Each row is a point. Examples show where two turns around zero, p and q, send a point. Where does a point land after both, in the order given? Backwards means that the second turn is done in reverse. Each puzzle has new turns, and all numbers are rounded.
(in the rows, 128 means zero)

Turn p:
[164 156] -> [171 144]
[ 73 112] -> [ 71 129]
[147 115] -> [142 110]
Turn q:
[173 160] -> [147 180]
[147  88] -> [166 106]
[114 143] -> [108 132]
[ 78 121] -> [91 94]
Where do these land?
q, then p: [104  97] -> [114  91]
p, then q backwards: [ 82 111] -> [ 86 154]
p, then q: [175 102] -> [181 117]
p, then q: [141 159] -> [131 161]
p, then q: [138 171] -> [125 172]

Turn p:
[ 96 104  82  80  86 102] -> [ 63 130 109  80 136  90]
[192 113 148 154 145 120] -> [180  88 149 138  99 121]
[122 142 149 136  86  91] -> [ 94 140 151 148  91 111]
[ 80 140 131 170 154 151] -> [126 143  91 174 149 165]
[109 133 120 160 113 106] -> [107 132 106 153 103 124]
[117 163 114  65 172 119] -> [150 182 130 102 176  94]
[122  70 135  94 115 165] -> [102  82 146  95 169 146]
[186 160 143 166 152 169] -> [201 128 140 134 100 174]
Turn q:
[ 84 108 111 188 132 136] -> [ 99 109 132 193 154 113]
[112  94 145 114 136 117] -> [102 103 142 120 116 147]
[127 115 108  81 131 134] -> [105 130  99  92 123 141]
[104 145 132 135 107 116] -> [123 147 131 153 106 126]
[148 113 106 170 156  66] -> [126  86 151 129 122  56]
[146 173 152  69 168 119] -> [130 175 157  58 124 132]
[175 148 141 140  65 209] -> [212 146  81 152 152 180]
Where do these land?
p, then q: [107 126 109 119 133 140] -> [108 142 120 117 142 120]
p, then q: [122  95 171  88 164 108] -> [117  97 195 109 134 111]
p, then q: [116 132  97 127  83 174] -> [101 161  89 125 140 170]
p, then q: [152 143 122 185 126 167] -> [168 119  78 143 155 151]
q, then p: [113 153  81 120 122  96] -> [ 98 160 107 131 103  94]
q, then p: [ 99 114 122  69 173 110] -> [ 78 164 139 121 182 125]
p, then q: [199 135 141 163 105 122] -> [181  97 106 140  91 165]
q, then p: [ 68  79 121 109 137 113] -> [ 66 124 102 149 162 154]
p, then q backwards: [176 176 188 171 109 121] -> [113 153 203 150  80  93]

Turn p:
[149 120 149 104 119 112 126 138 127] -> [128 120 140 109 129 116 115 154 148]
[106 140 140 123 137 122  31 134 150] -> [120 183 155 129 133  89  91  73 161]
[ 86 120 113 140 109 139 121 136 144] -> [ 99 130 121 129 107 128 119  95 104]
[129 121  61 121 144 147 154 129 138] -> [124 127  83 116 164 157 129 120  88]
[134 114 141 126 144  85 138 126 132] -> [136 106 115 127 133  90 137 141 143]
[124 119 148 127 136 128 151 129  73] -> [141 107 161 152 131 122 141 160 103]
[138 183 141 127 103 127 130 124 113] -> [151 163 144 114  95 139 148 147 130]
[148 121 125 142 140 134 154 118 100] -> [150 110 125 150 138 144 139 150 118]
[111 144 120 117 137 152 125 116 155] -> [113 141 128 112 138 145 145  98 130]
[135 112 136 136 101 131 129 111 140] -> [133 106 126 123 106 141 115 119 141]
[146 113 135 142 138 132 148 147 133] -> [113 115 113 146 134 136 128 151 138]
Turn q:
[123 122 141 119  68 128 142 147 133] -> [133 132 163 118  90 149 132  93 131]
[146 115 138 159 126 138 139  97 127] -> [124 115 138 166 150 119 127 109 117]
[141 114 141 165 146 114 154 152 115] -> [103 111 137 153 126 127 172 144 119]
[138 157 132 107 129 124 126 131 183] -> [159 160 120 122 125 108 138 118 170]
[102  92 129 119 121 103 156  99 108] -> [100 137 123 114 135 129 134  96  77]
[ 96 115 143 111 165 149 154  97 134] -> [102 141 112 108 185 134 132 109 129]
[137 149  87 100 148 139 104 150  91] -> [156 117 105 106 124 154 109 182 118]
[116 117 115 103 151 137 102 138 114] -> [128 111 112  92 136 128 113 151 126]
[134 144 151 125 125 129 114 129 135] -> [132 139 149 128 129 116 121 135 144]
[128 161 121 160  88 136 105 124 160] -> [138 137 132 165  94 124  97 111 166]
[125 133 124 140 147 127 119 117  92] -> [114 124 124 138 141 133 113 156 106]
[148 116 115 128 122 111 122 155 143] -> [145 113 123 124 100 114 149 131 131]
Where do these land?
p, then q: [133 123 153 147 153 110  95 109 129] -> [130 139 123 160 128  85 142 115 135]
q, then p: [134 141 112 118 134 182 142 152 131] -> [100 122 116 129 160 171 121 122 149]
p, then q backwards: [149 160 158 165 140  97 146 133 105] -> [170 163 121 150 143 101 128 158 145]
q, then p: [137 148 141 117 162 130 122 147 113] -> [ 93 144 122 128 141 119 133 156 130]
q, then p: [ 80 102  97 127 114 134 142 103 146] -> [160 124 131 110 141 141 126  76  97]
q, then p: [152 169 134 108 140 119 141 160 104] -> [ 98 152 131 129 123 150 136 178 135]
p, then q backwards: [133 126  97 124 121 135 113 111 143] -> [115 124 109 105 118 142 134 109 136]
p, then q: [141 131 155 129 131 127 106 110  93] -> [133 125 164 147 132 100 145 133 142]
q, then p: [110 105 122 144 100 111 118 141 133] -> [136 107 138 113  98 125 113 110 114]
q, then p: [105 109 135 119  94 121 129 109 170] -> [167 116 133  96 116 124 141  94 139]
q, then p backwards: [133  93 104 111 120 141 154 133 141] -> [116 126 107 128 129 131 146  83 145]

Turn p:
[ 98 126 137 117 146  99 143 126 101 132 113 148] -> [109 115 149 127 150 126 139 141  86 116 115 135]
[114 119 157 134 102 104 121 138 138 122 136  93] -> [113 137 149 129  96 113 144 158 151 138 112 125]
[148 153 115 151 101 159  99 136 145 154 108 142] -> [151 136 104 132 117 153  73 126 146 142 121 147]
[143 121 154 146 140 148 123 156 123 129 113 110] -> [140 131 143 147 132 153 121 144 144 144 128  96]
[149 115 104 108 113 131  92 153 149 117 114 140] -> [141  99  99 120 115 141 111 150 154 106 147 134]
[146 109 114 152 163 114 127 128 142 139 159 134] -> [148 120 118 154 154  84 130 121 138 131 137 117]
[116 119 140 140 144 130 105 108 133 108 109 147] -> [131 119 161 138 127 128 106 118 126  96 134 130]
[106 156 108 132 114 147 133 114 140 115 165 150] -> [108 158 113 128 126 116 120 102 126 129 159 164]
[157 151 103 127 129 143 145 124  95 121 126 118] -> [147 147 101 114 124 143 132 113  98 137 138 105]
[151 107 108  96 108 113 163 144 142 108 103 107] -> [136 102  97 125 101 152 180 134 132 115 117 121]
[ 96 120 135 147 116 153 127 122 109 146 160  90] -> [ 93 140 144 125 112 109 119 114 133 179 132 110]
[128 164 121 106 155 117 154 101 139 140 141 129] -> [118 156 109 115 161 116 145 102 119 110 107 134]
[112 105 169 109 133 105 131 114 105 131 117 156] -> [127 105 179 109 148 129 142 142 109 120 119 144]
Turn q:
[128 111 126 134 156 112 169 143 146 128 121  96] -> [122 134 138 107 133  99 175 125 145 147 117 116]
[146 111 143 139 141  93 162 123 155 150 140  94] -> [142 134 143 114 116  69 153 117 128 153 109 120]
[121 141 140 133 133 127 124 122 118 115 105 158] -> [129 145 132 136 157 142 114 131 137 119 135 147]
[124 143 131 146  90 156 103 115 115 128 130 146] -> [124 137 112 166 111 152 100 121 118 111 137 140]
[138 143 130 141 147 112 113 130 111 130  98 111] -> [125 157 122 127 154 122 116 135 132 133 123  97]
[ 95 117 122 144 113 146  89 130 107 115 153 143] -> [102 104 129 159 120 141 111 136 118  89 154 125]
[150 121 128 149 161 130 148 134 168 123 113 117] -> [134 136 131 124 129 105 149 131 174 163 131 124]
[127 110 126 116 156 122 149 137 152 181 153 128] -> [124 100 145 108 121 100 143 123 106 179 141 133]
[129 133 103 146 111 127 129 120 100 113 134 160] -> [131 116  95 155 149 135 126 131 121 104 130 146]
[126 116 154  98 110 155 127 125  99 126 134 131] -> [136 118 156 138 122 167 125 110 107 115 114 128]
[110 128  95 137  96 137 117 131 122 128 101 130] -> [ 89 134  93 134 124 145 119 128 128 117 116 136]
[151 168 116 142 140 131 134 153 125 111 119 119] -> [149 156 101 129 135 139 145 155 140 136 137 110]
[ 96 130 153  88  95 122 114 127 134 127 152 140] -> [127 121 158 108 100 142 109 132  98  98 130 156]
[171 102 121 120 153  98 136 145 157 133 120 109] -> [142 114 134 106 130  96 137 149 153 164  95 110]
[109 146 132  87 117 152 105  82 110 112 148 135] -> [146 114 131 111 118 164  96  92 115  89 149 131]
Where do these land?
p, then q: [146  97 126 125 131 167 123 129 107 131 139 153] -> [148  87 148 136 114 116 118 109 118 146 134 113]
q, then p backwards: [132 225 131 118 138 121 121 133 110 134  55 116] -> [163 232 141 116 136 165 126 148  99 137 149 120]
p, then q: [125 195 122 132 131 132 112 142 127 134 144 127] -> [129 143  95 107 133 149 112 157 118 123 169 115]
q, then p: [101 119 130 119 146 120 127 148 144 139 117 122] -> [ 94 127 139 120 146 131 141 142 133 133 121 137]
q, then p: [138  97 139 114 115 109 144 131 112 130 123 101] -> [131 119 148 126 115 154 141 130 110 115  96 114]
q, then p: [120 109 102 127 111 134 158 142 142 135 143 118] -> [120 102 123 133 117 136 152 118 106 143 120 153]
q, then p: [135 101 139 113 111 139 165  68 147 141 138 139] -> [168 104 156 103 125 116 124  93 119 108 109 165]
q, then p: [ 88 122 126 123 138 154 118 107  93 138 123 133] -> [103 136 161 120 130 110 119  93 122 130 151 111]
q, then p: [134 119 146 194 141 134 119 115 118 112 143 120] -> [143 162 135 171 106  84 134 130 133 125 116 123]
p, then q: [131 116 136 135 114 103 125 127 123 127 130 162] -> [143 116 143 147 148 128 127 151 122 132 115 142]
p, then q: [134 115 111 116 111 113 105 129 138 133 105 108] -> [105 119 121 120 111 137 125 139 142 121  93 131]
q, then p: [128 115 151 115 122 127 120 141 145 141 137 134] -> [133 123 150 119 130 138 123 151 135 143 123 141]
p, then q: [127 132 137 116 147 117 115 122 124 117 148 140] -> [147 125 143 111 137 121 136 142 129 114 138 124]
p, then q backwards: [144 101  92 129 141 114 145 146 146 130 135 110] -> [149 116  89 159 132 132 139 128 120 122 151 117]
q, then p: [136 156 133 144 123 137 123 140 143  79 143 137] -> [149 152 102 151 118 136 142 135 153 126 158 142]
